Rows are points. The points of each table are mixes of a few directions, plus a little noise. Count the directions of each table, and those that both share. Where both have some left over, give the other angles between the two spaces (their principal angles), to ten degrees, smallest first.
In the rows, 128 means zero.

First:
[[201 169]
 [135 130]
 [ 58  88]
 [121 124]]
Second, 5 rows:
[[ 70 162]
 [161 108]
 [203  81]
 [ 81 156]
 [124 131]]
Directions: first 1, second 1, shared 0; angles 60

First (8 x 6):
[[ 60 147 111 140  88 153]
 [ 17 159 101 147  63 168]
 [ 45 151 108 142  80 158]
 [215 103 149 114 178  97]
 [131 127 129 127 130 127]
 [199 108 145 116 170 102]
 [233  98 153 110 190  89]
 [123 130 127 129 125 130]]
Second (8 x 6):
[[173 112 134 134 155 114]
 [145 136 142 189 125 128]
 [ 84 118 124 131 136 128]
 [249 155  87 131  75 159]
 [  7 128 127 114 119 135]
 [ 83 136 180  98 148 105]
 [100 151 108  31  85 148]
 [184  87 123 197 181 109]]
Directions: first 1, second 4, shared 1

First:
[[220 147  22 176 123 140 139  55 143 161 158]
 [146 108 190 108 155 146 106 235  77  44  98]
 [164 132 146 150 170 164 165 149  82  38 118]
 [142 139 126 198 123 143 161 163 144 149  74]
 [192 183 124 126 155 158 143  90 193 176 104]
 [ 48 178 192 123 150 132 215  84 130 145  89]
 [ 79  79  84 107  83  88  85  89 131 148 194]
 [ 80 103 137 151 118 119 148 144  95  96 126]
 [142 163 140  92 113 105  93 172 134 207  90]
 [133  74 146  95 128 132  63 158 159  89 161]
 [ 62  99  97  79  89  79  96  65 117 158 196]]
Second, 8 rows:
[[ 90  78 198 159 125  83 164 153  98 168  79]
 [208 191  95 138 109 127  87  44 117  70 222]
 [115 130 113  79 160 163  79 180 113 139 182]
 [ 18 138  74 115  65 128 132  97 165  76 115]
 [155 165 157 145 100 121  82 157 152 102  96]
 [170 107 114 112 198 179 153 193 152 181  52]
 [126 100 112 117 104 110 190  52 174 136 158]
 [149 116 162 160 169 112 137 143  53 150 116]]
Directions: first 6, second 6, shared 2; angles 30, 40, 80, 90

First, 10 rows:
[[162  53 103 150  88  78  81 154  97  97  72 160 165 146 126 128 140 146]
 [128 128 128 130 127 125 126 129 126 128 126 128 129 130 126 129 128 128]
 [ 92 211 154 104 173 180 180 100 161 163 192  93  84 110 131 128 114 110]
 [117 154 136 121 142 144 144 117 140 139 148 117 113 122 128 126 123 121]
 [ 78 242 165  94 188 202 199  92 175 176 214  82  71 101 133 127 109 101]
 [160  54 106 150  87  85  82 153  97  95  74 157 166 146 127 129 139 146]
 [171  29  97 157  76  67  67 160  86  85  54 169 177 150 123 130 145 153]
 [ 74 249 170  93 195 205 205  88 178 181 221  77  65  99 133 128 108  99]
 [137 106 121 134 116 113 112 137 121 120 113 136 139 134 127 127 132 132]
 [162  53 104 151  86  79  78 153  97  96  71 157 165 145 125 129 142 144]]
Second (9 x 18):
[[130 112 175  96 139  96 140 125 156 124 148 140 145 103 131 160 154 115]
 [106 174  87 148 143 181 159 110 149 132 150  99  90 123  85 100  63 150]
 [119  61 138 103  91  99  89 151  76  76 104 141  94 134  91 111  81 160]
 [ 93  76 212  30 126  75 122 129  99  81 138 155 106 122 145 164 163 123]
 [142 229 164 157 151 182 122 139 108 233 170  87 115 129 203 105 161  59]
 [201 117 129 205  92 121  79 175 116 178 126 116 147 106 111  93  90 117]
 [151  76 137 117 116  74 105 136 122 111  85 168 189 144 172 166 209 116]
 [149 109  50 186 115 136 136 123 163 106 101 130 151 127  69 112  76 169]
 [ 59 198  60 107 178 190 199  64 164 110 127 119 114 163 146 140 154 142]]
Directions: first 1, second 5, shared 1

First:
[[117 132  86 164 144 122 110 118 125 163 111 170 128 165 126 173 104 143
  115 166  96 143 153 154]
 [130 154  80 120 121 144  83 102 135  96 175 116 103 123 123 139 184 174
  149 162 157 184 144 117]
 [130 121 122 131 105 133 127 118 125  96 160 116 101 118 114  97 115 104
  136 124 129 151 141  97]
 [135 138 149  82 136 165 108 123 130 120  80 135 170 147 150 136 116 152
  119  99  97  96 129 136]
 [156  89 192  72 141 153 146 128 116 136  69 103 209 176 135  98 123 134
  111  55 157  41  72 166]
 [118 146 135 156 138  92 170 169  95 137 111 156 128  99 139 128 107 113
  124 147 101 128 116  94]
 [140 134  99 120 114 142 110 110 105  84 159 121 120 137 118 104 144 147
  141 139 147 165 128  95]
 [ 98 111 161 179 125  73 169 157 194 191 159 108  67  60 119 148 130  57
  129 133 140 116 142 165]]
Second (11 x 24):
[[167 130 139  77 146 131 102 150 187 120 140 130 179 165  77 132 149 107
  112 109  98 102  67 128]
 [112 127 123 149 121 127 139 119 103 131 123 127 107 112 149 126 119 137
  134 136 140 139 153 128]
 [159 130 137  87 143 130 107 145 176 122 138 129 169 158  87 132 145 111
  115 112 104 107  79 128]
 [ 98 126 119 168 114 126 148 111  82 134 118 127  88  99 168 124 111 145
  140 143 151 148 175 128]
 [125 128 127 131 127 128 130 126 124 128 127 128 124 126 131 128 127 129
  129 129 130 130 132 128]
 [183 131 143  56 154 132  91 159 211 117 145 130 199 180  56 134 158  98
  106 101  86  92  43 128]
 [116 127 124 144 122 127 136 121 109 130 124 127 112 116 144 127 121 135
  133 134 137 136 147 128]
 [ 99 126 120 166 114 126 147 112  84 134 119 127  90 100 166 125 112 144
  140 142 150 147 173 128]
 [ 50 124 106 230  92 122 180  85  10 143 104 125  27  54 230 119  86 170
  159 166 187 179 249 128]
 [149 129 134 100 138 130 114 140 160 124 135 129 156 148 100 131 140 116
  119 118 112 114  95 128]
 [150 129 134  99 138 130 113 140 161 124 135 129 156 149  99 131 140 116
  119 117 111 114  94 128]]
Directions: first 6, second 1, shared 0; angles 60

First (10 x 32):
[[151 116 103 139 135 136 121 102 115 156 117 138 117 148 138 118 125 123
  133 121 117 125 116 129 114 148 130 139 135 132 108 123]
 [158 105 124 135 151 118  91 122 125 141 118 123 120 144 115 110 117 105
  148 137 159 133 111 135 131 150 109 134 160 143 128 104]
 [138 105 123 136 141 125 104 137 129 124 130 118 123 128 120 112 120 123
  138 134 158 127 123 130 129 138 120 130 144 130 128 118]
 [120 123 142 125 131 121 118 150 136 108 136 117 132 117 117 125 124 127
  131 136 153 130 133 129 138 122 121 122 134 127 141 125]
 [ 52 228 159  93  58 145 248 118 140 112 137 160 158  98 165 204 165 172
   70 105   7 123 170 112 127  62 176 109  39 104 138 187]
 [101 105 134 134 131 131 119 179 139  81 157 101 131  93 118 113 123 148
  125 135 174 121 146 123 133 115 132 117 122 107 138 139]
 [139 127 137 125 136 118 113 126 131 132 121 126 128 135 119 126 125 114
  136 135 140 134 121 132 135 133 115 128 143 139 137 116]
 [126 153  98 132 106 151 174  84 111 163 118 159 125 142 162 147 142 146
  107 104  52 119 130 122 103 129 156 136  95 120  96 150]
 [165 119 132 127 148 111  94 105 126 155 105 131 121 157 114 120 119  95
  150 137 145 140 104 139 136 150 102 137 164 155 133  98]
 [130  99 128 136 144 123  99 156 132 107 140 108 124 117 113 107 118 127
  139 137 177 126 129 129 133 133 118 126 145 124 135 120]]
Second:
[[110 181 166 115 148  98 112 136 147  98 108 136 157 149 130 139 133 133
  130 127 122 169 114 125 116 127 124 128 147 155 182  75]
 [118 117 127 127 123 138 132 143 124 117 134 121 123 118 133 126 128 136
  126 129 134 121 137 122 129 123 133 119 120 120 120 149]
 [165 143 112 139 130 102 121  71 135 190 123 149 125 139  83 131 128  84
  133 133 119 131 105 160 157 145 105 169 155 135 126  77]
 [190 146 145 104 111 103 158  50 137 170  94 147 124 170 153 160 131 130
  126 129  57 144 107 144  98 129 100 159 128 165 157 102]
 [159  72  70 152 118 160 132 101 100 186 140 130  94 121 120 109 122 109
  133 125 134  88 129 136 141 148 130 138 121 107  58 166]
 [119 134 162 101 109 123 154 142 139  92 125 116 135 124 159 149 132 162
  118 132 106 132 143 119 109 100 124 112 104 135 159 151]
 [143  84  87 146 115 150 134 117 113 163 146 123 102 108 112 114 124 113
  128 131 140  93 135 137 150 133 131 135 119 104  78 166]
 [100 158 168 111 127 108 133 157 151  83 135 118 150 114 120 142 131 139
  122 136 137 145 137 126 134 105 124 119 127 132 175 113]
 [ 96 111 122 134 130 147 120 171 121  99 144 113 128 106 129 115 127 137
  125 128 155 116 144 116 133 121 143 107 117 108 113 157]
 [ 74 135 115 148 169 152  79 194 112  80 127 126 141 133 140  97 125 137
  138 114 173 143 125  98 114 150 164  96 143 122 114 126]]
Directions: first 3, second 4, shared 1; angles 30, 50

First, 9 rows:
[[126 128 134 128 118 129 129 134 137 148 127 143 136 115 132 129 135 140
  130 130 131 132 141 127 136 132 143 121 137 120 131 140]
 [119 124 162 133  72 137 136 162 181 249 131 215 177  48 157 130 163 194
  137 140 146 158 200 121 175 153 215  89 180  85 140 199]
 [128 128 127 128 130 128 128 127 126 125 129 126 127 130 128 128 127 127
  128 128 128 127 126 128 127 128 126 129 127 129 127 126]
 [136 131 101 125 172 121 122 102  87  34 127  61  90 190 107 127 101  76
  120 119 113 105  71 133  91 108  61 158  87 162 119  71]
 [133 130 112 126 153 124 124 113 104  75 127  90 107 163 115 127 113  98
  124 123 119 114  96 131 106 117  90 145 105 147 123  96]
 [121 125 154 131  85 135 135 154 168 220 129 194 164  68 150 129 155 180
  136 137 142 151 183 122 165 148 194  98 167  95 137 182]
 [128 129 127 128 130 127 128 126 125 123 128 124 125 131 126 128 126 125
  128 128 127 127 124 128 125 127 124 130 126 130 128 125]
 [128 128 128 127 129 128 129 128 127 125 128 126 127 130 127 128 127 127
  128 128 127 127 126 128 127 128 126 129 126 129 128 126]
 [134 130 107 125 163 123 124 107  95  54 128  75  98 177 110 126 108  86
  122 121 117 109  84 133  98 112  75 152  97 155 120  85]]
Second:
[[132 132 126 130 123 131 135 118 120 127 127 121 133 128 129 120 128 126
  133 133 128 133 124 122 129 130 129 125 123 123 123 132]
 [124 121 122 122 152 121 113 138 128  97 129 117 106 150 118 142 119 113
  116 115 123 110 117 141 113 118 104 144 124 149 134 101]
 [151 115  90 132 113 147  99 139 154 141 113 113  96 115 140 155 116 128
  136 131 118 141 134 119 120 107 101 144 157 127 145 120]
 [ 74 145 207 115 165  87 170 128  94 107 159 173 181 151 104  92 152 134
  103 111 146  93 128 158 142 166 180 103  83 139 106 136]
 [137 129 128 135  92 141 134 129 146 181 123 149 147  91 145 124 139 153
  142 143 133 153 153 113 148 135 158 112 150 102 130 163]
 [127  99 103 117 164 123  70 175 167  99 123 125  65 147 120 186 110 114
  103  98 115  98 129 156 101  97  79 166 155 168 161  77]
 [103 142 179 127 113 116 164 126 121 170 143 177 184 104 130  97 155 158
  128 134 145 133 153 130 158 161 193  93 120 106 113 171]
 [197 121  41 151  62 183 104 104 152 171  91  74  94  88 163 144 108 128
  173 165 111 188 128  75 124  95  88 141 172  93 139 145]
 [107 148 156 122 167 104 162  94  69  58 144 102 147 178 103  91 126  97
  118 122 131 103  86 138 116 142 120 125  68 145 100 108]]
Directions: first 1, second 3, shared 1

First:
[[132 131 111 162 133  94  97 107 112 115 145 100 144 128 120 152 121 134
  132 169 116  99 113 150  97 105 156 109 149 128 146 135]
 [110 114 127 107 136 127 121 112 121 136 123 114 130 135 112 126 108 136
  153 173 107 128 118 126 120 116 137 144 118 120 111 122]
 [106 110 114 124 144 101  96  89 106 130 132  87 144 137 100 143  94 143
  166 223  89 107 101 141  94  95 162 136 129 118 117 127]
 [165 159 138 158 105 149 157 174 152 116 132 174 116 112 166 119 175 109
   71   7 181 143 159 120 161 164  91 104 139 144 157 135]
 [117 120 127 119 135 125 122 117 123 131 125 117 130 132 118 129 116 133
  142 158 115 126 121 128 120 119 135 136 123 124 120 125]
 [100 106 138  77 138 147 138 117 128 148 110 124 121 137 110 111 105 134
  161 167 106 145 122 112 136 126 125 160 102 118  91 117]
 [122 124 152  79 122 177 172 158 151 147 105 167 105 127 139  95 139 119
  122  71 146 169 149  97 172 160  89 154  99 128 102 117]
 [151 147 128 158 116 127 134 149 136 116 136 145 127 120 148 132 153 118
   96  72 156 127 139 132 136 141 117 107 143 138 153 135]
 [114 116 123 119 137 117 115 108 117 131 127 108 134 134 112 133 109 136
  151 177 106 121 116 133 113 112 144 135 125 122 118 126]
 [161 154 122 179 114 116 127 149 135 109 144 143 132 116 153 140 160 118
   86  64 162 118 141 140 130 140 121  95 153 141 166 140]]
Second:
[[115 113 127 120 130 152 139 121 125 136 128 133 126 128 128 122 133 123
  143 142 120 146 139 125 134 149 137 148 107 128 108 122]
 [117 106 111 113 140 135 124 103 129 147 138  96 144 143 113 139 103 131
  135 180 117 150 122 130 148 138 136 126 137 120 128 115]
 [112 112 130 121 128 160 144 125 123 135 125 143 122 124 131 116 141 121
  147 134 119 148 145 123 131 155 139 157  97 130 100 122]
 [121 129 144 133 119 154 148 145 123 119 116 168 109 112 143 108 162 119
  141  93 128 130 150 121 115 147 132 158  90 136 100 133]
 [137 130 115 125 136  99 108 115 134 133 138  92 145 142 115 147  97 137
  113 155 130 122 106 135 138 107 122  97 167 121 157 124]
 [108 112 137 124 124 172 154 133 121 131 119 161 113 117 138 107 157 117
  154 118 120 148 155 120 125 163 140 171  79 134  87 125]
 [139 128 108 121 140  89  99 106 136 138 144  72 154 149 107 156  82 141
  108 174 128 124  96 138 145  99 121  85 182 117 168 121]
 [175 193 153 166 107  63 108 177 135  82 115 159 111 109 149 128 150 134
   82  28 163  57 110 133  88  67  98  81 166 138 177 161]]
Directions: first 2, second 2, shared 0; angles 40, 50
